Each row of a before or after table is a point. The points were changed in one or more steps. Then noise was added and the rows were shuffled. The steps act on columns, c1 being the first. What was done? A step turns or swaps two columns, mirrors them in a line or flattens them onto one, adds a multiple of one to another, or multiplies or shifts one. Angles are multiples of 10 degrees, from the lower column toward the higher: turns from -170 to 170, lines from 10 to 170 but not 90. Use the fewest steps. Two steps may share a column if one is a turn and the other turns, adds or multiplies; they go together, in the order done. Otherwise the lowest column goes first.

Before:
-5, -12, -31
-19, -30, -64
59, -73, 0
73, -78, -10
45, 4, -26
-29, 2, -34
-64, 51, -1
-25, -3, -13
59, -64, 37
52, -88, -5
-39, 24, 26
-55, -25, 25
After, 12 rows:
35, -72, 28
-43, -31, -35
-10, 26, -7
-20, -3, -18
-20, -24, -17
-33, 0, -28
13, 4, 11
53, -65, 42
38, -78, 33
-37, 52, -30
-18, -11, -14
27, -86, 25
Steps: flatten c1 and c3 onto the line at 40 degrees

Before (13 x 8):
1, 3, -9, 34, 24, -83, -1, -11
17, 24, -27, 7, 25, -18, 50, -29
23, 13, 0, -5, -4, 33, -1, 25
-28, 60, 1, 22, -19, -3, 42, 29
-35, -30, 0, -28, -51, -14, -7, 45
5, -7, 64, 17, -5, -10, 0, 40
-18, 3, 15, -15, 79, -17, -13, 6
-1, -31, -4, -12, 10, -16, 19, -95
-21, -21, 14, 36, 26, -86, -28, -8
44, 22, 17, 9, -38, 0, 0, 20
-42, -10, 21, -11, 0, -50, -32, -33
25, 10, 9, 4, -12, 3, -16, -30
-3, -1, 0, 70, 10, 12, -10, -40
After:
-23, 23, -17, -10, 27, -19, 77, 27
-2, 2, 10, 3, 24, -82, -2, 10
-19, 13, -1, -3, -4, 33, -3, -29
43, -32, -12, -5, -49, -17, -11, -38
35, 62, 9, 6, -18, -2, 67, -26
-30, 10, 5, 7, -11, 1, -24, 24
-4, -3, 29, 19, 10, 14, -17, 42
-41, 21, 14, 10, -38, -4, 1, -29
-16, -32, -8, -3, 8, -16, 31, 96
3, -7, 56, 33, -5, -9, 0, -39
17, -23, 29, 18, 28, -86, -44, 9
18, 3, 5, -1, 79, -18, -18, -4
34, -9, 9, 7, 1, -48, -51, 39
Steps: turn c1 and c8 by -170 degrees; flatten c3 and c4 onto the line at 30 degrees; multiply c7 by 1.6

Before, 11 rows:
-34, -32, 22, -4, 15, 14, 30, 33, -11, 16, 50, 0
-9, 28, 32, -1, 57, -48, -63, -45, 0, 47, -11, 40
40, 32, -50, -42, 6, 34, -41, 30, -75, -54, -14, 21
-46, -18, 49, -7, 34, -31, -37, -17, 17, -5, 6, -68
36, 10, 24, 23, 41, 55, -24, -34, -4, -34, -11, -69
-17, 0, 12, 20, 79, -28, 21, 34, 2, -11, 8, -12
68, -10, -2, 25, 19, -15, 18, -33, 66, 8, 10, -47
-50, 19, 36, -8, 12, -5, -42, -14, 9, -39, 32, 19
-7, 37, -3, -20, 43, -7, 54, 74, -15, 17, 56, -12
21, 8, -15, -15, 45, -30, 30, -22, -28, -3, 30, -19
38, 7, -33, -94, 38, 32, 42, -12, -21, 13, -11, 27
After, 11 rows:
50, -3, -1, 23, -8, 47, 52, -36, -15, 42, 12, -49
-28, -13, 23, 0, -1, -19, 23, 32, 22, -16, 46, 5
-21, 10, 39, -5, -9, -42, -49, -16, -15, 33, 35, 19
-8, 1, -31, -97, 16, 50, 28, -11, 32, -27, -11, 21
4, 13, -10, -24, 25, -8, 36, 74, 39, -14, 58, -12
19, -3, 11, 16, 60, -28, 7, 33, 20, 13, 11, -11
42, 10, 33, 0, 37, -30, -6, -46, -74, -38, -15, 35
-13, 13, -48, -45, -10, 49, -97, 31, 22, -26, -12, 19
36, 3, -19, -19, 25, 6, 3, -17, 36, -19, 31, -21
-31, 8, 23, 26, 26, 62, -32, -29, -5, 14, -13, -69
2, -5, 46, -7, 15, -53, -19, -21, -36, 15, 4, -70
Steps: turn c1 and c6 by 60 degrees; multiply c2 by 0.4; shift c5 by -20; turn c9 and c10 by 130 degrees; turn c7 and c9 by 50 degrees

Before, 8 rows:
-7, 2, -14, -74, -8, -5, -21, -5, 5, 12, -13, 2, -8, 14, 3, -9, -18, 5
-23, -12, 6, 21, -19, 36, -22, 30, -1, 11, -4, -23, 0, 4, 29, -12, 2, 12
-4, -2, -12, 15, 1, 24, -17, -4, 11, -13, -30, -9, 18, -20, 0, -1, 14, 16
-23, 3, -13, 10, 1, 13, -8, 3, 11, -7, -26, 6, 7, 17, -18, 11, 9, 19
-23, 10, -9, -21, -24, -16, -3, -4, -2, 6, -6, 28, 9, -15, 67, 0, 8, 14
-6, 2, -4, 26, -8, -8, -20, -7, -15, -1, 24, 20, 1, -25, -15, -3, 19, -35
-13, 7, -14, 5, -12, -20, 6, -1, -4, 8, -5, -24, -11, -34, -11, -10, 18, 12
4, -3, 3, 18, 2, -26, -1, 12, 6, 13, -2, 52, 0, 4, -4, -62, 4, 14
After:
-14, 8, -25, 7, -3, -18, 6, 0, -3, 7, -3, 12, 22, -34, -10, 10, 18, -25
5, -3, -16, 19, 12, -26, -2, 12, 7, 13, -2, 15, 78, 4, -4, 97, 4, 51
-24, 9, -17, -21, -12, -15, -4, -5, -2, 6, -5, 15, -7, -14, 67, 5, 9, 29
-6, 2, -3, 25, 2, -9, -20, -7, -14, -3, 24, -35, 2, -26, -17, 5, 19, 21
-2, 0, 7, 16, 11, 24, -16, -5, 11, -14, -29, 16, -13, -20, 1, 13, 13, -9
-24, -12, -11, 20, -10, 38, -23, 30, -1, 9, -5, 12, 14, 3, 29, 18, 2, -24
-7, 1, -32, -74, 2, -5, -20, -3, 4, 13, -13, 4, 18, 14, 3, 8, -19, 2
-22, 4, -2, 11, 10, 11, -8, 3, 10, -6, -26, 19, -18, 16, -17, -13, 8, 7
Steps: add -1.5 times c10 to c3; shift c5 by 10; swap c12 and c18; multiply c16 by 2; turn c13 and c16 by 140 degrees

Before, 9 rows:
32, 14, 20, 6, -22, 0, -23, -23, 6, -10, 15, -8, -4, 11, 51, 40, 37, -2, -28, 9, 26, -23, -28, 12, -37, -9, 21, -6, -11, 10, 28, -28
-7, 5, -17, 1, 2, -43, 13, -5, -28, 5, 1, 10, 0, -6, 1, -8, 0, 9, 24, -21, 9, -14, -1, 20, 16, -16, 21, 32, 20, -11, -40, 19
64, -45, 7, 15, -16, -37, 15, 8, -6, 17, 6, -11, 27, 0, -48, -2, -22, -19, 26, -5, 5, 1, -27, -8, 20, 19, -12, 5, -42, 45, 17, -27
-2, -29, -26, -7, 9, -5, 16, 11, 36, -14, 6, -25, 15, 3, 25, 9, 33, 21, -7, -7, -5, -16, 13, 35, -25, -20, -22, 33, -7, 36, -22, -30
37, -3, -48, 45, -3, -2, 9, 20, -2, -19, -19, 15, -6, 0, 2, 10, -19, 10, -38, -59, -17, 16, 1, 13, -5, 6, -1, -6, -23, 16, 12, -27
25, -2, -21, 21, -34, -12, -2, -5, 19, 28, -31, -27, -9, 24, 8, 1, 8, 28, 4, -10, 1, 15, -26, 56, 23, -10, 3, 22, 25, -23, 0, 7
-32, -2, -22, 10, 13, -8, -18, 1, 24, -8, -2, 0, 2, 31, 29, 25, 18, -15, -9, -4, 26, -44, -16, -22, -1, -31, 26, -34, 3, 23, -10, -13
-5, -3, 17, 3, -11, 5, -10, 8, -7, -10, -26, -14, -34, 23, -9, -18, 9, 37, -4, -19, 8, -20, -28, 4, 77, 12, 42, 15, 21, 6, 10, 3
-20, 18, 8, 31, -25, -4, -23, 7, 7, -14, 31, -13, -10, -20, -21, 13, 33, -7, -5, -16, 26, -7, -19, -17, -18, -17, 24, 20, -3, 38, -11, 11
After, 9 rows:
7, -2, -21, 20, -33, -12, -2, -5, 18, 28, -32, -27, -7, 25, 10, 0, 8, 29, 6, -10, 0, -15, -27, 56, 23, -11, 2, -47, 26, 22, 1, 8
32, 6, -17, -1, 2, -45, 13, -5, -28, 5, 1, 12, -1, -6, 1, -8, -1, 9, -28, -20, 10, -6, 0, 21, 16, -16, 21, -53, 21, 11, -40, 20
27, 18, 9, 30, -26, -4, -24, 7, 7, -15, 30, -14, -12, -20, -20, 13, 32, -9, 0, -17, 24, 9, -19, -16, -17, -17, 23, 3, -3, -40, -10, 12
-27, -44, 7, 17, -16, -37, 15, 9, -7, 17, 8, -11, 27, 0, -48, -2, -22, -19, -20, -5, 5, -17, -28, -8, 18, 20, -12, -95, -43, -45, 17, -28
-23, -4, -48, 45, -2, 0, 9, 21, -3, -20, -19, 15, -7, 0, 2, 10, -19, 11, 40, -59, -17, 13, 1, 14, -4, 4, -2, -32, -22, -16, 10, -29
-22, 14, 23, 6, -20, 1, -23, -24, 5, -9, 15, -8, -4, 11, 50, 41, 38, -1, 7, 9, 27, 36, -28, 12, -38, -10, 19, -24, -10, -9, 28, -28
30, -30, -26, -6, 9, -4, 17, 10, 35, -14, 5, -24, 14, 3, 24, 8, 33, 22, -6, -6, -5, 16, 12, 34, -26, -19, -21, -20, -6, -36, -22, -32
-13, -2, -22, 9, 14, -7, -18, 0, 25, -9, -3, 0, 0, 31, 30, 25, 18, -15, -22, -4, 26, 40, -17, -23, 0, -30, 27, 37, 4, -21, -10, -12
16, -2, 15, 3, -12, 6, -9, 10, -7, -9, -26, -14, -35, 24, -10, -15, 10, 36, -10, -18, 8, 19, -28, 5, 75, 12, 43, 4, 21, -6, 8, 3
Steps: turn c1 and c28 by -120 degrees; add 1 times c6 to c28; turn c19 and c22 by -140 degrees; multiply c30 by -1

Before, 12 rows:
-11, -14, -6, -33, 17, -54, -20, 35, -84, 25, -22, -8, -34, -14, -24, 23, 16, 19, 18, 10, -11, 18, -39, -8, -7, 25, -1, 5, 46, -20, -6, 16, 18, -24, -5, -12, 2, 21, 15, -13, -32, 7, -23, -7, 18, 0, -2, -15, 24, 11, -16, -38, 47, 7, 1, -14, -8, -7, 15, -23, 9, -20, 8, -11
7, 19, -3, 45, -16, 15, 46, 42, -2, 20, 21, 22, 4, 5, 9, -11, 1, 8, 13, -4, 39, 20, -11, 11, -13, -3, -1, 1, 17, -23, -7, -11, 13, -8, -24, -54, -12, -20, 22, 3, -28, 13, 16, 14, -86, -13, -45, 58, 14, -23, -6, -1, -16, 0, 1, -11, 13, 9, 4, -10, 17, 18, 12, 8
8, 40, 6, -19, -6, 21, 22, 39, -3, 17, -8, -14, 11, 59, -17, 52, 22, -15, -17, 16, 1, -8, -33, -16, -18, -11, -12, 1, 2, -30, -20, -8, 11, 1, 6, -41, -19, -16, 37, 35, -24, 25, 22, -39, -22, -8, 12, -13, 15, 7, -1, 1, 33, -18, 31, -13, 4, 6, 62, -15, 16, 8, -17, 0
-20, -9, 12, 4, -8, 35, -9, 44, -10, 12, 33, 28, 13, 42, 11, 1, -33, 14, -23, -23, 17, 2, 20, 12, -12, -20, 95, 7, -18, 3, -22, 3, -2, -19, -13, -15, 0, -8, 11, 3, -5, 36, 24, 9, 15, -11, -45, -21, 18, -7, -26, 12, 49, -19, 3, -15, -9, -12, 13, -4, -25, 17, 10, 4
-11, -6, 8, -26, 17, 17, -29, -17, 1, 23, 0, 13, -6, 23, 3, -14, 22, -9, -33, 15, -16, 5, -30, -10, -19, 8, 7, 7, -3, -29, -21, 40, 17, -3, -40, -7, -1, -14, 26, 0, -18, 31, 26, 3, 20, 50, 12, -3, 24, 8, -33, -38, 27, -14, -5, 6, 2, -15, 9, -32, 11, -4, -19, -22
-20, 15, 1, -7, 15, 6, -14, 21, 2, -51, 20, 25, -19, 10, 11, -16, -14, -16, 12, -7, -7, 15, -44, -52, 3, -23, -11, -11, -15, -9, -11, -6, -16, -16, 4, -2, -22, -9, 16, -11, -21, 23, -6, 17, -42, -20, 14, -5, 23, -8, -9, -23, -6, 22, -2, 16, 11, -7, 4, -2, 26, 10, -4, 13
-22, 24, 5, -20, 7, -6, -1, 10, -12, -37, 18, -6, 32, -7, -35, -12, -62, -12, -36, -25, -9, -2, -22, 0, -18, -9, 21, -3, -19, 35, -26, -13, -13, 21, 5, -20, -17, 8, 35, -1, -8, 23, 0, 4, 6, 44, -46, -6, 26, -19, -32, -8, 3, -5, 30, 17, -67, 19, 9, -18, -16, -13, -8, -7
27, -20, 5, 69, 15, 27, -9, -29, -20, 28, -37, 7, 20, 5, 4, 2, 16, 58, 12, -17, -7, -3, -14, -7, 3, -21, 7, -52, -6, -21, -12, 39, -15, -13, 1, -11, -11, -23, 24, -14, -30, -29, -12, -11, -19, -17, -3, 2, -33, 2, -21, -22, -5, 39, 25, -21, 1, 24, 24, -32, -15, 20, -12, -17
-15, -19, 1, -31, 14, 17, -23, 20, 12, 29, 34, -2, 16, 17, 8, -13, 14, -20, 19, -17, 14, -1, -30, 9, -12, -22, -8, -1, -12, -39, -29, 2, -19, -18, 2, -4, -37, 10, -1, -22, -20, 10, 20, 12, 18, -16, -13, 31, 27, 3, -32, -25, 15, 55, -8, -19, -50, 6, 54, -35, 3, 4, -5, -8
-3, -10, -26, -28, 13, 25, -29, 30, -29, -93, -31, -16, 29, 7, 0, -5, 9, -14, 17, 12, 8, 7, 46, 2, 10, 3, 5, 0, 21, -29, 2, -8, -2, 0, -21, -5, -1, 0, 11, 14, -16, 12, -37, -47, 16, -18, 10, -19, 20, 15, -19, -27, 44, -14, 68, 42, -30, -63, -3, 8, 42, 6, -57, 5
39, -1, -1, -11, -19, 36, -14, -32, -1, 33, -6, -2, 32, -23, 0, -7, -5, -7, 12, -64, 13, -18, -14, -29, 12, 2, -7, -5, 40, -18, -25, -5, 21, -8, 6, -2, -22, -20, 13, 6, -12, 33, 5, 14, 19, -11, -11, -22, -29, -44, 0, 1, -16, -17, 2, 4, -20, 23, 10, -31, -21, 15, -3, -1
-19, -6, 11, -31, -12, 36, -19, 39, 8, 32, 32, -8, 29, -14, -84, -18, 23, 24, 10, 12, 10, -5, -51, -24, 9, -20, -7, -19, -4, -33, -17, 22, 8, -23, -26, -1, 2, -16, 29, -22, 15, 17, 13, 1, -34, -14, -6, -6, -17, 14, -6, -39, 8, -9, 4, -3, 6, 5, 7, 13, -23, 14, -22, 6
After, 12 rows:
29, -19, 8, 68, 15, 28, -10, -31, -19, 27, -38, 7, 21, 5, 6, 1, 18, 59, 13, -16, -13, -2, -14, -6, 4, -19, 7, -52, -6, -21, -11, 38, -15, -14, -1, -11, -11, -23, 24, -15, -31, -29, -13, -11, -20, -16, -2, 2, -32, 1, -21, -20, -6, 38, 25, -20, -1, 24, 25, -30, -13, 20, -12, -58
-4, -10, -26, -27, 11, 27, -31, 30, -29, -93, -30, -17, 29, 7, 0, -4, 9, -13, 17, 13, 11, 8, 46, 4, 14, 6, 4, -1, 19, -27, 1, -6, -5, 1, -20, -7, 1, -1, 10, 12, -16, 12, -37, -47, 17, -17, 10, -17, 21, 16, -21, -28, 43, -16, 68, 41, -30, -63, -3, 9, 41, 5, -57, -34
-11, -7, 9, -25, 16, 14, -28, -15, 0, 23, 2, 13, -6, 20, 2, -13, 21, -9, -34, 14, -22, 6, -32, -10, -23, 7, 9, 6, -3, -32, -22, 37, 17, -4, -41, -7, 0, -14, 27, 0, -16, 32, 26, 3, 22, 51, 14, -1, 25, 8, -33, -35, 27, -13, -3, 7, 0, -15, 8, -33, 10, -5, -20, -59
7, 21, -4, 44, -14, 16, 45, 43, 0, 19, 21, 23, 4, 5, 9, -11, 0, 8, 16, -2, 40, 18, -12, 11, -16, -6, -1, -2, 16, -22, -9, -4, 14, -9, -25, -54, -12, -21, 23, 0, -27, 12, 16, 15, -87, -13, -45, 58, 16, -23, -5, -1, -14, -2, 1, -10, 13, 7, 7, -9, 16, 18, 11, -33
40, 0, 0, -11, -20, 36, -14, -34, 0, 32, -6, -3, 31, -24, 1, -8, -5, -7, 12, -65, 12, -18, -14, -28, 15, 3, -8, -4, 39, -17, -28, -3, 22, -8, 5, -1, -21, -20, 14, 6, -12, 35, 3, 13, 19, -10, -11, -22, -29, -43, 1, 0, -14, -17, 0, 5, -20, 22, 12, -33, -21, 13, -3, -42
-9, -16, -7, -31, 16, -53, -19, 34, -84, 24, -20, -9, -34, -14, -23, 24, 15, 19, 22, 8, -13, 16, -40, -9, -9, 25, -1, 4, 46, -17, -7, 14, 17, -23, -5, -13, 1, 19, 16, -12, -33, 4, -24, -8, 18, 0, -6, -14, 24, 12, -16, -38, 46, 7, 2, -12, -10, -7, 17, -25, 9, -22, 9, -54
-21, 13, 1, -6, 15, 7, -15, 21, 0, -50, 21, 26, -17, 11, 13, -17, -14, -18, 14, -7, -7, 14, -46, -50, 6, -22, -11, -13, -16, -7, -11, -6, -18, -15, 3, 0, -21, -9, 14, -12, -22, 24, -6, 19, -42, -23, 13, -5, 22, -9, -10, -23, -7, 21, -4, 16, 10, -5, 5, 0, 26, 10, -7, -30
-16, -8, 12, -33, -10, 37, -19, 37, 8, 32, 32, -7, 28, -15, -85, -17, 24, 24, 11, 13, 9, -5, -49, -22, 10, -20, -7, -20, -3, -34, -17, 23, 9, -21, -27, -2, 1, -16, 28, -24, 15, 18, 13, 2, -33, -14, -5, -8, -17, 11, -4, -40, 8, -10, 2, -3, 5, 5, 6, 15, -23, 14, -24, -36
-16, -19, 1, -32, 15, 17, -23, 19, 12, 30, 37, -4, 17, 19, 11, -13, 12, -19, 17, -17, 13, -2, -33, 8, -15, -22, -7, 0, -13, -39, -30, 3, -20, -19, 3, -5, -35, 11, -2, -21, -20, 9, 20, 12, 17, -16, -14, 32, 27, 3, -32, -23, 15, 55, -7, -17, -51, 5, 56, -34, 0, 3, -6, -47
8, 41, 7, -20, -5, 20, 23, 39, -2, 18, -8, -13, 10, 59, -17, 55, 23, -14, -17, 16, 2, -10, -30, -16, -26, -11, -12, 2, 3, -28, -19, -9, 12, -1, 5, -42, -19, -17, 36, 34, -25, 25, 22, -39, -20, -8, 12, -11, 16, 7, -2, 2, 34, -16, 30, -13, 3, 6, 65, -14, 16, 7, -19, -40
-21, -9, 11, 2, -9, 35, -8, 42, -11, 12, 31, 28, 13, 43, 9, 0, -34, 14, -25, -24, 18, 1, 20, 13, -18, -20, 95, 7, -18, 2, -22, 5, -2, -18, -14, -17, -1, -8, 9, 5, -4, 34, 24, 8, 15, -10, -45, -20, 16, -6, -24, 12, 49, -19, 3, -16, -11, -13, 14, -3, -24, 17, 9, -36
-22, 23, 4, -21, 7, -4, -4, 9, -11, -38, 16, -8, 33, -7, -36, -13, -60, -15, -36, -24, -5, -1, -23, 2, -21, -7, 22, -3, -18, 35, -27, -15, -12, 20, 5, -21, -17, 8, 35, -2, -7, 23, 0, 3, 4, 44, -45, -5, 27, -20, -34, -8, 2, -3, 28, 14, -67, 15, 8, -18, -15, -13, -8, -47
Steps: turn c21 and c32 by 10 degrees; multiply c25 by 1.3; shift c64 by -40
